Each row is a point. Each copy is the shape, with its points in the same order, stretched, turned, moved and blurred by noise. Is it also mirrored, or only turned?

Shape, 7 rows:
-29  -22
37  24
19  6
35  -44
-39  -2
-16  -13
26  -5
Copy 1, 7 rows:
-21  -11
2  60
1  39
39  -2
-34  0
-15  -4
10  31
Copy 1 is: only turned
Copy 2 (7 x 2):
-1  -10
20  60
15  32
59  8
-20  5
6  1
28  35
Copy 2 is: only turned

Shape:
33  26  -17  11
-36  -20  -2  -2
27  5  9  3
-10  -21  1  -29
-11  10  -25  6
-18  -8  -29  14
-41  -2  -6  7
-8  1  32  18
52  4  -25  26
39  15  -12  14
Copy 1 (10 x 4):
7  17  0  34
-4  -2  1  -35
9  -12  21  18
-18  -17  9  -13
-1  27  -12  -3
3  15  -23  -8
-2  11  2  -33
21  -17  40  -15
20  -4  -15  46
10  6  0  39
Copy 1 is: mirrored
Copy 2:
13  44  9  -29
-11  -27  -26  4
15  17  17  -6
15  -35  -7  -15
-7  13  -22  -22
-25  2  -18  -18
-12  -9  -40  1
8  4  -4  30
-11  46  36  -27
10  39  20  -22
Copy 2 is: mirrored
Copy 3:
35  24  20  -14
-13  6  -46  -7
14  0  13  -13
-16  13  -24  -36
18  22  -25  -4
24  15  -43  -7
-9  14  -47  8
-12  -17  -6  18
60  4  14  -23
40  11  19  -17
Copy 3 is: only turned
Copy 4 (10 x 4):
41  -8  -6  28
-45  5  26  -14
29  -10  15  0
-31  -12  2  -29
-7  2  -2  21
-21  -16  20  23
-36  18  22  6
2  15  42  -12
46  -44  16  31
47  -19  6  18
Copy 4 is: only turned

Shape, 13 rows:
-4  -37  12  9  24  13  29  24
-16  12  -12  -25  -14  -31  27  -2
25  11  39  -20  -44  30  -18  8
-22  21  42  4  30  14  26  22
-19  -19  -13  -11  17  -20  0  -19
-37  17  -12  -3  9  10  -10  -19
-27  24  40  16  -8  -13  -24  -29
34  24  35  12  7  22  -38  -4
18  13  -1  0  -33  -6  26  -31
31  -7  19  -10  7  13  -15  -9
14  -39  -24  0  -5  -42  30  10
-9  -28  -25  15  26  16  -46  24
0  11  -3  -12  7  -19  -5  -29
Copy 1:
-11  -13  -4  4  11  -13  7  39
-12  11  19  -27  -27  -31  -4  -8
35  6  16  -18  -5  60  -20  -5
-26  30  26  -18  11  15  -25  48
-25  -11  10  -7  8  -36  -3  -24
-37  26  -2  -14  10  1  -20  -27
-24  29  42  6  1  21  -38  -24
26  29  25  -1  38  40  -21  -10
-4  11  29  -9  -23  9  29  -21
14  -5  12  -9  30  8  -1  -14
11  -17  10  12  -21  -54  23  -1
-1  11  -39  16  37  -13  -26  -12
-10  8  25  -16  6  -17  0  -30
Copy 1 is: only turned
Copy 2:
11  -15  -24  -8  41  22  7  11
35  9  -14  -15  -26  -15  -8  7
-8  12  36  -43  -5  45  -21  27
35  0  0  36  18  34  3  23
19  -18  -18  -11  -2  -10  -21  -20
-2  -17  -17  16  -29  7  -26  -7
2  -6  39  22  -24  6  -10  -30
-8  30  32  -6  23  57  -33  -20
16  15  -8  -34  -35  24  10  -15
9  4  8  -32  21  40  -31  -13
15  5  -31  -46  26  -26  3  -5
-51  -8  -19  -3  40  -4  -49  2
25  4  -8  -8  -16  6  -24  -27
Copy 2 is: mirrored

Shape (12 x 9):
19  -8  5  -5  -38  -5  0  0  17
48  25  -20  -2  -35  -39  -23  18  17
11  1  -28  -2  13  -6  -1  25  -26
-36  35  14  -38  -12  23  -4  -20  35
-6  -35  -12  -6  7  -16  3  -19  11
11  -3  15  -15  -24  -25  -12  12  -16
-38  16  -2  24  -2  -35  25  -20  5
12  1  4  9  -9  18  6  -15  -9
-13  -24  -44  8  15  -4  9  -19  10
-9  -2  6  21  1  -19  -10  18  -1
4  17  25  -32  25  -18  -27  11  -11
3  -5  -8  4  -11  -31  -31  -5  -21
Copy 1, 12 rows:
35  -10  11  23  -2  -5  -12  -4  3
60  26  -1  29  -39  -17  -31  -6  10
12  14  -38  -9  -27  -3  -11  -4  -12
-8  22  34  -8  21  11  -2  27  45
6  -11  -28  13  24  -26  -25  -1  11
15  -5  11  3  -22  -30  -19  -3  -5
-23  25  -9  45  15  -19  -19  32  -5
2  6  2  10  7  17  -9  -20  -15
7  2  -53  16  22  3  -28  10  8
-6  3  -18  27  -25  -17  -7  0  6
-10  25  4  -19  -18  -40  -12  -16  25
1  3  -9  12  -21  -22  -49  -9  -2
Copy 1 is: mirrored
Copy 2 (12 x 9):
5  -12  28  -18  -23  -10  -2  -2  14
25  28  11  -4  -53  -39  15  -8  43
21  15  -22  13  -4  -17  15  11  -15
-46  36  42  -49  13  34  7  -11  7
2  -19  -7  -11  21  -21  5  -18  7
15  7  32  8  -16  -25  -6  -18  -7
-38  -11  4  12  5  -7  47  -28  4
7  -12  5  2  -10  28  3  -6  2
-4  -14  -41  -17  16  -10  23  -2  4
-17  -4  1  29  -5  -20  2  -1  1
9  48  27  20  12  -7  -13  -21  -3
4  7  -4  20  -18  -29  -4  -36  -10
Copy 2 is: only turned
Copy 3:
5  -21  15  -21  -24  -12  -3  10  10
7  26  -7  -32  -34  -28  -25  22  38
2  41  6  11  6  12  3  21  26
-48  -15  -18  -38  -18  8  11  -31  -23
1  -30  10  1  27  -16  -1  -6  7
11  16  31  -30  -5  5  -9  6  5
-14  11  18  25  -4  -41  -5  -23  -23
14  -2  5  7  -20  16  1  -6  9
-12  -18  -6  30  22  -18  5  -5  23
0  14  23  12  -1  -1  -27  14  -4
4  32  -4  -39  18  26  -18  -6  -12
6  19  25  -9  8  4  -27  -12  27
Copy 3 is: mirrored

Shape, 16 rows:
-2  -17  -13  26  5  -23  -10  -35  -34  -31  18  -12
-24  -7  5  -19  -33  9  13  -34  -32  1  6  -41
-11  -2  -9  40  19  -29  3  -2  -32  4  9  -13
30  -34  -21  15  18  -32  -24  -8  -7  -28  23  5
14  18  21  0  12  -12  -25  17  -17  -16  -6  4
-28  14  10  -4  4  -13  -15  16  -41  -17  -40  -31
-28  -8  11  -4  14  4  8  6  1  2  10  -29
-22  11  8  21  12  -35  5  15  5  0  -30  6
28  19  10  -18  17  -8  -40  -11  16  5  -36  -32
-25  -35  19  1  -2  -1  -37  -7  -32  17  20  6
10  17  -12  15  -21  -5  -4  5  -15  -31  -6  22
-20  24  -18  45  -45  3  14  8  -6  -20  -17  -29
-11  -4  7  -12  -9  31  18  10  0  33  -32  -31
11  15  27  4  -10  14  16  5  -7  7  3  19
-32  22  -31  8  5  -13  -30  4  -33  13  -2  -8
-23  0  10  6  12  24  -7  -36  -19  0  -15  -12
Copy 1, 16 rows:
-22  -36  -31  -3  28  -13  -22  -39  24  -14  13  20
-55  -31  -3  -3  -15  28  18  -24  -8  -17  0  -2
-31  -30  -5  3  56  -19  -14  -21  18  16  6  -8
20  -44  -28  -21  25  -11  -40  -27  31  3  3  11
8  -20  14  7  4  -26  -44  -5  8  23  -30  -9
-47  -28  23  7  -2  -18  -24  -10  30  10  -41  -33
-14  -10  10  -9  31  20  -1  2  3  -12  -18  -17
-2  -2  43  -7  20  -32  -21  -4  25  11  3  -31
29  -12  -4  28  -28  -8  -12  -24  23  12  -37  -47
-25  -16  0  -38  34  2  3  -41  5  8  -24  12
-9  -11  12  -7  -23  -30  -36  6  18  18  8  24
-47  -6  33  24  -11  0  -18  2  39  28  28  20
-20  -11  24  -2  -23  15  33  20  5  28  -24  -20
8  -8  22  -2  -8  -19  -3  23  -21  21  -6  14
-49  19  -14  -12  18  -18  -17  -13  30  17  -10  -23
-20  -5  -12  3  7  -23  27  -16  15  -16  -22  0
Copy 1 is: only turned
Copy 2, 16 rows:
2  -35  21  20  1  7  -10  -19  -60  1  29  -10
-18  5  37  17  -21  19  31  -22  4  4  -6  -37
10  10  11  38  1  8  -21  -20  -60  10  17  11
35  -48  14  5  9  -8  -15  -24  -40  -7  49  13
20  -4  5  -13  -14  0  -24  10  2  4  -2  -1
5  38  11  3  -29  17  -26  -21  -7  -35  -14  -25
3  34  -8  24  12  3  11  -10  0  4  12  -9
1  37  3  13  -6  -25  -13  -9  -26  -23  -1  32
18  -8  24  -19  20  -23  -11  -18  21  -3  -44  -9
5  -15  31  30  5  44  -11  -16  21  0  25  23
13  -29  -6  -5  -48  -4  1  2  -28  -7  0  3
10  0  3  38  -51  4  23  16  -47  -18  -30  -18
15  42  7  13  -14  18  36  -25  20  1  -36  7
1  4  4  -9  -19  2  18  17  -2  28  -9  18
-1  -5  -9  47  -20  10  -42  -30  -13  -3  -9  -1
-21  -2  5  6  11  29  6  -25  -12  6  -21  3
Copy 2 is: mirrored

Shape (16 x 12):
2  11  -3  40  3  5  -8  -3  -25  19  -21  -23
0  -9  -7  -11  -18  1  -21  2  45  22  -9  -18
-5  -18  3  11  -7  3  -28  20  -26  12  17  -10
-24  -13  21  -8  9  -3  -19  10  18  24  -8  -22
-5  13  -4  -13  -25  10  37  -13  -30  11  -13  -22
-7  11  6  25  -25  -21  -18  -31  29  19  -3  -9
-12  -14  -8  -11  -17  -1  19  17  -18  -26  -20  -19
-4  1  25  -13  3  -36  -8  18  9  11  -2  -11
-4  -42  -15  -11  -12  -1  -17  11  -6  11  -21  8
7  -4  7  -14  -16  -7  -22  15  -20  -28  -9  8
-11  14  -11  12  -16  5  -14  13  -14  -1  -17  -20
4  8  -6  -10  -11  -22  -1  19  -1  23  -5  -20
-2  13  13  12  52  -16  8  6  13  -6  2  27
1  -10  -6  1  21  -18  40  -24  -8  15  3  -26
-29  14  -14  -14  42  1  -23  14  -10  15  -6  -25
-42  5  15  -12  -9  -22  21  6  -27  1  24  -10
Copy 1:
4  2  -16  11  43  9  -12  3  -24  39  -13  -35
-19  2  -9  26  -13  -17  -24  -2  51  21  -18  -14
3  -28  -3  -13  4  -1  -46  3  -5  38  7  -7
-22  11  18  3  3  -25  -38  1  19  14  5  -23
7  -8  16  6  -12  26  21  -22  -14  9  -26  -45
-5  23  -25  60  -14  -9  -11  2  0  31  7  -10
-6  -39  -13  -9  -7  4  -8  -8  -10  -21  -23  -30
3  15  3  -4  -24  -44  -30  6  -4  0  -3  -14
-15  -40  -10  -7  12  -21  -21  -28  15  11  -12  11
8  -19  -23  -17  -16  5  -38  -10  -13  -9  -20  9
-12  -2  -30  -7  5  14  -20  -2  -9  24  -18  -32
9  1  -8  -6  -16  -28  -15  -5  7  27  -19  -30
0  41  -2  -16  18  -27  1  19  -6  -20  28  22
31  3  20  18  14  -21  27  -8  4  -11  17  -34
-9  32  -10  -36  23  -11  -27  -19  24  20  25  -40
-10  -7  13  -10  -38  -7  -6  -7  -32  -1  30  -32
Copy 1 is: only turned
Copy 2, 16 rows:
-7  -9  -8  12  -7  7  -38  -10  -26  10  -30  -10
-6  -50  -19  15  -26  -18  17  5  19  -1  -17  20
0  -41  24  1  0  7  -17  2  -9  18  13  -3
-36  -38  10  -8  -10  -16  15  4  -1  18  -16  9
14  15  -32  7  -25  18  20  1  -33  10  10  -28
-4  -17  -6  12  -42  -39  -13  -37  5  -9  -27  2
19  -6  -12  -33  -12  31  14  20  6  7  -7  -28
-15  -19  31  -21  -20  -28  8  25  -9  -1  -9  0
19  -35  -7  -21  -11  15  9  8  11  24  -5  33
21  -18  26  -27  -9  26  6  12  -2  -27  2  9
-6  -21  -8  0  -22  28  -23  3  -5  -8  -10  -12
-3  -23  0  0  -27  -13  -8  32  -16  6  0  -2
-26  38  17  -18  34  -28  -13  17  9  -6  -17  24
8  16  -32  -14  14  -43  8  6  -20  24  -9  -17
-49  -25  -16  -13  17  3  -18  20  -15  2  3  15
-14  13  16  -29  -17  -7  5  -1  -17  23  34  -34
Copy 2 is: mirrored

Shape, 15 rows:
-1  -33  -29  18  19  26  -12  -6  -8  -24  -20  8
-18  9  27  -17  -10  -6  14  24  -1  26  33  1
-20  -24  -15  8  -9  18  -27  -14  -14  -31  -10  19
14  -3  -18  24  -6  22  -6  12  -28  -13  18  6
21  -23  8  -10  -13  -25  -3  16  2  -2  24  12
10  -20  -1  -5  12  52  -23  -23  -7  -9  -4  27
-11  13  7  -8  -17  -19  46  -1  16  14  33  0
2  22  -15  -31  -26  2  -4  -19  1  23  15  -10
-8  21  12  -29  -29  37  -10  -23  -15  -30  -11  -4
5  -41  -11  -1  -19  24  11  -10  -32  -5  0  20
-14  9  21  -16  -38  19  0  -32  11  5  39  -43
26  -16  8  22  6  5  2  -13  -13  -15  -12  20
-4  16  18  -27  -51  12  20  15  30  25  13  -36
7  -3  8  -36  2  -16  35  20  0  4  38  -25
-3  -24  -2  14  6  15  -18  -19  -39  -3  -26  -6
Copy 1 (15 x 12):
27  0  -15  8  23  18  12  -13  4  -49  -1  9
-26  -28  15  -14  -26  -36  19  22  9  31  1  -3
-4  17  -9  14  10  -5  15  -34  7  -44  -15  7
-20  -10  -17  -6  8  9  -1  5  2  -39  27  -6
12  -18  4  -24  -44  -24  -12  1  13  -16  10  -23
10  8  -25  50  -10  20  7  -12  -6  -31  0  14
-8  -35  7  -22  -9  -17  25  -10  19  39  17  -40
-14  -14  -25  -12  -18  3  -23  -14  5  36  -12  -2
-25  17  -33  23  -8  12  7  -7  -2  -1  -40  -21
4  -26  -35  7  -13  -8  28  -32  -12  -39  6  -7
-41  -38  -6  17  5  9  -26  -15  17  21  -28  -26
13  -3  5  -4  -17  25  11  -10  -19  -36  12  -16
-27  -48  -11  -27  -30  19  1  12  40  34  -26  -15
16  -40  -10  -21  -16  -36  -6  32  11  30  1  -47
-3  -9  -3  -4  11  14  3  -13  -39  -38  -24  20
Copy 1 is: mirrored
Copy 2:
-4  22  -26  20  10  5  7  -27  13  0  -31  -3
-23  -25  10  12  4  4  -42  31  -16  15  31  -13
-14  11  -24  11  -3  18  4  -36  1  -7  -11  16
1  21  -39  21  -1  21  -20  17  -2  -6  0  -13
14  -33  -28  8  17  1  -30  2  1  15  28  -30
-18  8  2  30  3  20  -8  -19  28  -37  -23  -8
1  -41  -10  5  2  -8  -7  44  -24  13  26  -16
-1  -8  1  -30  -5  3  -26  29  -13  -28  -1  18
1  12  17  -8  -22  49  4  -4  -13  -26  -6  12
3  -12  -33  29  9  28  -22  -12  -18  -11  -23  -15
-25  1  22  -11  -30  -6  -14  13  -41  -27  28  -17
27  -4  -17  45  15  8  -9  -13  13  -8  0  -8
-2  -19  17  -14  -42  -1  -37  37  -26  10  7  -23
4  -25  -3  -14  23  11  -18  34  -29  26  27  -48
0  30  -2  26  15  9  -26  -34  -13  -14  -19  22
Copy 2 is: mirrored
Copy 3 (15 x 12):
1  -20  -15  -5  -7  10  -30  -42  -12  -2  18  38
-11  45  27  -1  -8  -7  -1  21  26  1  -1  -17
-4  0  -18  12  -19  -14  -28  -46  -32  5  7  28
16  20  -25  4  -10  5  -22  1  -15  -8  29  32
31  24  4  -24  -11  -18  9  11  -8  -5  2  -9
8  5  -22  0  -40  30  -15  -52  3  -8  -9  45
-10  23  19  -5  24  2  34  45  12  -6  -15  -23
-5  32  -17  -26  3  11  -10  11  9  -2  -41  -4
-17  18  -32  18  -26  25  -19  -37  -22  -19  -20  -13
-3  -8  -17  -12  -27  15  -12  -11  -33  23  9  26
3  27  -40  12  -3  4  15  0  24  18  -27  -45
28  -17  -1  9  -19  10  -9  -13  -21  -18  -6  18
-25  10  -23  -17  -13  3  4  29  25  -17  -27  -51
8  44  13  -25  22  19  21  24  17  3  10  -41
9  -17  -2  7  -14  4  -60  -34  -20  21  -4  18
Copy 3 is: only turned
Copy 4, 15 rows:
23  19  -8  23  -25  23  14  7  -12  -5  6  -2
-30  -31  -8  -21  10  -20  -11  -20  -8  4  14  26
3  3  -16  24  -41  19  3  -8  2  -9  23  -2
-2  4  -16  -5  -38  0  -12  -1  -21  -5  -6  -11
13  -36  -15  -17  -9  -17  -11  -5  16  -9  0  0
14  13  -2  12  -39  18  11  -30  -3  3  4  27
-29  -23  18  -7  12  -44  -1  -1  3  -18  10  14
-35  -7  14  -32  -19  1  22  -31  18  -2  4  3
-29  6  29  -6  -45  34  -22  -37  17  2  26  9
-4  -19  -8  20  -47  8  0  9  1  -5  -12  18
-32  -44  40  -21  -20  10  16  -45  -18  -16  26  9
20  -6  6  25  -23  -10  -17  -2  6  12  -6  -7
-44  -32  29  -22  16  12  -12  -39  5  -23  -4  12
-9  -31  17  -44  8  -11  -5  8  -3  -6  14  19
-1  -10  2  21  -34  30  3  1  -9  32  3  -8
Copy 4 is: mirrored
